Rows are points. Before rounding, the points of a table are all equally far from one centre. They may lie mostly on one side of it. Where is the centre, to within rounding?
In the rows, 128 means zero.

Points (6 x 3):
[[112 171 158]
 [124 196  77]
 [ 91 172 103]
 [101  86 147]
 [ 81 122 125]
 [ 81 110 114]]
Centre: [163 127 107]

Points, 16 rows:
[[206  90 102 143 130 158 158 140 155 136  92 150]
 [193 126  84 115 122  90 144 115 154 152 140 152]
 [174  99 130 131 146 128 154 119 171 114  92 123]
 [188 154  61 171 164 143 174 125 100  90 108 145]
 [187 133  97 123  91 101 105 128 114 116  95 148]
 [205 146  68 101 128 138 151 115 139 140 135 159]
 [216 140  74 107 122 125 121 120 103 160 167 151]
 [206 179 112 136 103 122 125 118  91 116 110 153]
 [214  62  80 154 111 131 187 128  96 134  97 154]
 [221 110 110 144 134 133 164 108 139 104 182 147]
 [182 113  82 178 146 135 147 124 103 181 129 210]
 [210 156  99 128 107 168 165 124  73 101  88 122]
 [212 116 128 138 151 130 170 126 143 125  99 185]
 [186 118 126 128 124 144 108 144 132 100  98 192]
 [188 163  99 142 105 127 192 113 150 160 135 161]
 [227 153  81 127 102 144 186 114 107 147 141 136]]
Centre: [141 113 120 132 134 136 165 148  81 134 143 141]

Points, 27 rows:
[[154 148  72 140 113 155 134  92 106 101 126  70 153 115  66 160 104 169
  102 127 144 102  96  64]
 [162 141  69 132  92 223 140  95 118 102 141  47 148 113 106 121 118 144
   77 109 124 122 100  89]
 [154 139  84 145  87 187 132  55 123 137 112  80 161 119  94 116 134 128
   97 125 165  90 117  85]
 [148 182  69 148  79 177 118  50 124 109 127  99 152  83  99  76 128 122
   67 142 186 122 147 107]
 [140 132  82 173  96 213 116  31 135  98 133  88 154 111 108 131 118 133
   64 104 135 111 110  92]
 [159 166  65 156 108 178 124  59 115  84  95  73 141 111  94  88 189 151
  102 145 148 121  97 107]
 [150 169  80 164  80 199 126  87  94 124 110  73 144 109  82 105 154 157
   79 143 169  96 105  86]
 [141 173  91 184 113 196 130  80 119 116 106  61 140 125  99  93 122 128
  106 162 154  86 138  95]
 [155 162  85 172 103 201 140  74 116 119 123  98 165 117  73 120  98 153
   94 148 155  94 127  73]
 [147 156  73 129  90 210 132  92 121 112 149  60 121 114  96  94 129 149
   75 128 172  94 108 114]
 [141 131  90 162  70 194 150  49 103 130 140  99 138 113 107 129 144 151
  103 111 159 110 131 108]
 [166 157  98 129 102 192 124  85 135 150  98  73 156 105  88 100 105 134
   61 142 147 114 126  88]
 [160 131 104 135  89 189 124  75 117  87 100  91 143 121  90  97 106 146
   90 152 189 123 132 110]
 [127 177  80 147  95 197 137  63 106  79 115  97 130 108  59 109 118 152
   68 120 168  96 108 100]
 [161 179 111 156 110 205 144  83 110  97 117  65 142  99  99  98 124 139
   88 119 166 102 140  75]
 [157 134 100 159  70 183 123  67 111 110 144  56 112 102  93 115 129 135
   79 135 176 138 119 115]
 [157 127  61 163 112 174 133  93 109 106  90  68 118 137  99 105 170 132
   88 116 168 124 142 111]
 [115 158  87 178  73 209 111  67 112 112 116  95 135  99  70 127 126 119
  109 145 145  96 114  80]
 [136 160  80 140  84 208 140  77 131 153 133  96 146 105  86 118 141 131
  105 155 157 114 152 119]
 [125 168  64 160  70 212 125  57 133  80 139 103 107  80 111 113 133 170
   93 131 154 107 124  90]
 [131 153  78 119 107 178 108  72 144 104 107  88 158 125  62 117 118 151
   98 144 142  75 129  82]
 [157 155  96 139 108 167 159  56 128 104 163  99 166 109 112  84 170 131
  125  95 136 109 110  98]
 [126 153  90 176  89 214 137  88 120 130 133  68 134 132 100 108 108 128
  142 147 164 145 127 103]
 [143 153 107 148  90 202 110  83  97 118 114  58 156 123 109 106 139 135
   84 137 181  84 109 118]
 [153 146  71 132 104 221 117  62 122 112 121  66 156 140 101 107 143 161
   75 118 166 119 120 127]
 [162 173  78 150 123 212 104  67  98 140 138  87 143  92  96 116 142 153
   64 141 152 103 132  73]
 [102 137  67 147 109 221 149  72 106 112 134  75 140 113 107 109 119 141
  102 140 162 105  96 113]]
Centre: [129 174  83 153 110 154 104 108 121 101 132 113 145 119 125 121 127 138
  91 123 129 140 114 110]

Points, 28 rows:
[[164 106  97 152 130  71  78 120  89 104 117 104 140 147 139 110  56  71
  130  77 136 113 119  94]
 [132 102 108 133  98  70  95 124 103 115 131 109 134 133 112  88  67  57
   90  72 145  93 100 135]
 [136 115 104 143 110  86  90 102  99 114 157  86 137 134 108 103  45  98
   90  84 137  83 114  85]
 [147 123  83 140 102  83  91 114  97 126 135  94 136 128 147  74  75  82
   91  54 105 105 109 111]
 [122 135  93 176 143  59 108  95 100 126 134 131 132 141 132  97  11 136
  129  75 138  99 101 101]
 [115 120 108 172  99  89  88 132 131  94 123  90 173 139 124  83  54  78
  107  48 131  87 102 139]
 [111 112 126 170 105  83  69 106 100 121 134  86 133 152 129  82  42  85
  127  57 117  93 109 121]
 [114 132 123 141 116 112  80 111  80 122 135  87 149 136 139  83  25  94
   94  88 147  95 118 125]
 [119 117  87 162 110  98 135 134 107 107 125  93 136 123 118  74  47  65
  138  77 114  79 112 100]
 [115 105  85 155 103  82  47  88 144 125 133 131 140 136 157  85  46  85
  123  63  98  77  84 104]
 [133 122 102 156 117  61  78 124 117 105 135  96 147 130 114  97  29  82
  118  56 123 136 116 122]
 [146 116 111 163 100  70  84 123 128 114 153 118 136 155 141 102  45  64
  149  69 115 104 112 116]
 [121 114 107 132 143  99  68 118  88 122 157 124 150 136 124  90  46  62
  134  60 130  90 140  98]
 [122 117  95 154 113  79  63  85 141 107 141 115 154 152 151 100  77  78
  110  48 129  86  88  92]
 [128 126  83 139 109 108  74 115 107 120 121 130 162 167 105  88  64  43
   98  63 130  68 108 121]
 [122 120  92 137  91 119  71 110 100 114 120  84 161 159 137  88  68  61
  143  93 126 113 119 118]
 [118 102 107 142  83  65  92 108 118 133 137 110 141 137 138  86  46  72
  106  69 132 125 116 154]
 [150 107 106 139  93  84  78 135 104 112 150  80 141 126 123 101  78  99
  113  82 105  78 103  85]
 [106  93  91 134 110  67 114  91 110 134 141  89 109 136 119  98  74  71
  118  42 106  84 123 114]
 [120 108  82 155 112  88  85 127  96 103 148 124 124 160 141  79  53  99
   96  68 140  91 103 103]
 [116 126 101 144 103  90  75 132 110 135 125 120 149 174 143  64  47  83
  127  80 111 107 106  89]
 [102 129 106 155  81  81  85 104  91 123 143 124 124 130 126  86  32  97
  108  63 149  87 139 142]
 [135 107  81 132 108  66  91 101 101 124  99 139 147 156 152  80  64  87
   85  62 148 106 145 107]
 [ 97 114  84 145  96  93  84 118 120 109 159 105 154 155 160  93  76  79
   94  59 114  76 115 119]
 [135 116  77 137 108  91  87  91 100 124 131 110 161 147 145 116  43  64
  136  57 146 127 109 110]
 [136 109  84 155 104  60  95 120  97 130 139 131 140 164 117  87  73  78
  102  77 119  88 105  95]
 [154 147  71 155 133  77 101  92 120 110 142 143 143 118 140  70  77  87
  103  65 113 119  82 132]
 [121 125 111 147  98  68 107 111  83 114 129 124 128 158 133  78  65  75
  101  62 137 104 128 115]]
Centre: [118 124 108 132 134 116 100 113 136 128  96 138 137 125 122 133  72 121
 123  86 107  91 120 133]

Points, 30 rows:
[[147 109 148 112  47 164  67 115 105 135 177  83  89  79 135  98 142 126
  163 167 150 103  97 152]
 [138 128 175  75  64 156 131  92 112 114 123  85 139 134 141  91 137  86
  147 169  99 104  37 115]
 [116 151 184 117  70 150  94 147 104 135 137  93  99 110 145  78 119 121
  186 192 118  63  70 183]
 [163 152 163 138  80 159 135 133 111 155 184  82 122 110 119  91 149 101
  154 155 134 133  78  94]
 [151 130 141 118  82 119  78 111 114 164 180  65 146  83 107  92  99  89
  174 175  99  83  66 109]
 [148 135 182 100  56 175 104 147  82 164 181  69 113  83 132  52 124 117
  111 162 100  95  76 122]
 [129 180 175 124  71 147  92 123  74 131 161  87 132 122 126  84 140  96
  172 165 124  78  69  95]
 [189 153 180 111  68 145  67 117 129 154 170  87 135  87 114  87 135  87
  147 153 126 132  78 147]
 [127 152 155 132  88 201  86 122  98 159 155 112  94  95 115  98 105 102
  133 170 114 103  48 128]
 [104 149 111 139  45 127  87 120  98 132 134  77 116  72 148  58 160 128
  142 187 113 106  89 131]
 [134 150 147 139  70 146  85 131  92 151 174  91 120  68 111 108 130 100
  153 169 151 105  81 102]
 [163 136 164 108  91 117 114 129 112 118 154 113 122  84  88  64 118  68
  153 197 126 111  94 105]
 [105 130 182 103  92 149  90 102  98 179 161  91  98 101 148  87 103  95
  154 164 148 105  88 104]
 [ 97 138 176 159 100 148  90  93  73 134 149  79 102  77 118  83 104 124
  122 158 122  84  64 122]
 [162 103 171 119  79 168  80 120 107 125 155  89 119  86 130  90 181 127
  123 165 129 105  49  96]
 [135 175 143 110  88 179  90 113 123 126 145 109 111  95 119 102 138 128
  166 156 134 116  38 125]
 [125 118 187 112  76 163 105 136  77 108 158  84 108 117 118  93 126  83
  114 174 108  60  97  83]
 [115 121 168 143  57 155 118 106  81 110 167  90 136  75 118  61 115 149
  139 186  84  78  78 112]
 [117 121 184 132 100 182  89 145 122 117 149  91  97 111 113 105 151  83
  164 175 119  69  69 105]
 [123 115 147 131  56 154  73 141 140 134 172  96 111  84  93  67 128 124
  124 169 135  67  70 129]
 [123 154 169  91  49 130 110  81  98 168 140  96 105 136 144  61 116 106
  154 149 120  66  81 126]
 [122 139 138 160  83 169  79 167 109 135 159  70 104  68 128 105 105  77
  138 178  95 128  74 131]
 [120 136 136 138  58 168 100 107  82 130 176  70 113 117 136  95 173  96
  139 158 124 100  61  99]
 [128 137 185 119  76 161  99 152 131 125 152  90  76  93 150  92 132 103
  128 169 131  96  33 116]
 [109 132 147 128  91 147 129 118 105 161 120 122 115 104 126  68 132  80
  157 206 108 106  64  95]
 [124 157 137 110  82 175  95 120 111 138 149  85 131 105 113 101 126 104
  135 189 152  68  66 110]
 [148 143 144 154  76 143  99 102  70 148 144 100 110  70 138  74 118 140
  144 187 156  95  82 160]
 [130 123 183 126  87 182 134 122  98 155 159 103 117  90 150 105 133  82
  141 179 127  67  49 112]
 [155 155 161 110  95 202  75 134 119 163 175  97 130  91 131  84 131 119
  147 168 130 107  61 112]
 [122 146 142 116  68 119  95 112 102 105 153  72 101 140 113  83 148 101
  154 192 148 107  72 118]]
Centre: [140 118 145 119 101 136 103 132 105 125 144 101 128 110 147  82 125 110
 140 140  97  99  93 145]

Points:
[[127 132 145 119 171 125 121 215 103 121 160 128 139  59 156  93 102 107
   95 109  91 138 155 104]
 [107 119 163 105 158  91 122 176 104 120 163 113 110  24 102 122  91 107
  109  94 120 179 188 134]
 [121 113 167 132 181 112  72 196 115 121 136  90 129  62 138  79 110  95
   87 118 145 146 189 156]
 [102 137 137 114 162 115  87 181 115 139 130  83 107  42 177 122 110 122
  122 120 113 122 167 120]
 [119 115 141 131 181  83  95 177 109 126 165 101 108  47 163 124 103  89
   83  87 102 133 169 139]
 [112 115 142 137 184 148 117 211  91 138 144 114  98  61 123 130  85 110
   66 133 123 146 173 141]
 [105 119 137 156 157 146  82 182  95 116 131 123  93  51 138  92 106 129
   96 142 113 141 178 102]
 [112 134 136 154 162  88 112 184  91 107 139  88 102  53 174 116  89  91
  136 113 157 136 174  86]
 [ 99 117 146 116 209  94 133 227 114 100 158 104 131  42 124 109  69  97
  115 115 132 139 157 121]
 [ 83 106 149 125 180  83 100 176 116 118 122  88  90  18 122 158 105 119
  104 101 131 102 182 137]
 [121 149 136 146 169 124  66 192 100 101 133  89  91  81 144 122  91 102
  116 147 166 141 171 109]
 [ 96 126 104 112 141 100  80 217 103 105  97 114 109  82 150 132 122  90
  105 106 146 109 190 167]
 [122 121 108 131 178 126 105 206  99 135 170 116 120  24 129 109  85 106
   96 123 119 153 170 122]
 [104  91 147 109 165 129 113 161 106 119 172  89 103  48 142  84 101  93
  118  95 155 116 186 105]
 [104 116 164 157 197 112 102 181 110  84 116 101  87  55 124 117  89  99
   78  97 108 132 155 109]
 [112 128 195 124 146 134  89 186  94 111 166  89 130  59 152 110  77 150
   89  99 149 128 143 108]
 [105 128 148 107 174 113 110 189  92 122 177 114 120  60 162  95  87 122
  101 122 109 126 189 112]
 [137 155 124 119 182 108 105 216 109 101 161 103 136  47 137 106  83  96
  100 109 110 140 170 144]
 [106 129 132 145 176 133  82 196  79 148 145 118  87  40 139 125 106 128
  103 130 136 146 173 130]
 [103 116 138 119 180 110 113 209 117 132 138 125 108  14 109  80  92 110
  113 112 140 131 160  94]
 [ 81 118 151 150 203  83 135 201  92 110 110 135 123  66  93 148 100 101
  126 109 119 118 182  90]
 [ 94 121 114 155 182 110 119 189  76 103 121 134 142  45 126 120 125  77
   98 114  87 126 194 117]
 [107 124 145 124 194 133 117 200  67 135 144 129 144  40 134  83  91 104
   89 117 113  95 141 135]
 [104  80 140 130 161  83 104 186 122 137 117  90 125  79 134  83  86 120
   66 101 121 139 149  94]
 [106  83 143 149 194 122 147 189 101 130 150  94 147  62 146 105  89 110
   59  81 130 135 160 142]
 [ 98 116 160 120 176 102 126 189  78  87 145 141  99  67 155 116 103  93
  104  74 139 137 203 115]
 [113 101 145 151 165 118 111 177 112 135 168  80 139  59 153  76 118 104
  122 101 113 131 182 133]
 [152 101 153 106 174 125  83 198 133 124 138  96 128  55 158 131  95 122
   95  92 152 165 155 107]
 [ 94 118 151 120 193  94 135 186 124  83 185 108 107  50 136 128  97 116
  132 111 122 128 195 113]
 [131 143 136 119 166 151 123 176 105 136 149 121 104  60 101 112  93 115
  107  98 129  95 176  83]
 [114 105 125 111 177  87 119 203 116 105 123  92 134  42 148  77 106 101
  114  82 130 127 180 111]]
Centre: [105 111 141 133 145 106 116 163 111 102 133 131 146  71 121 133 105 110
 108 123 153 124 143 136]
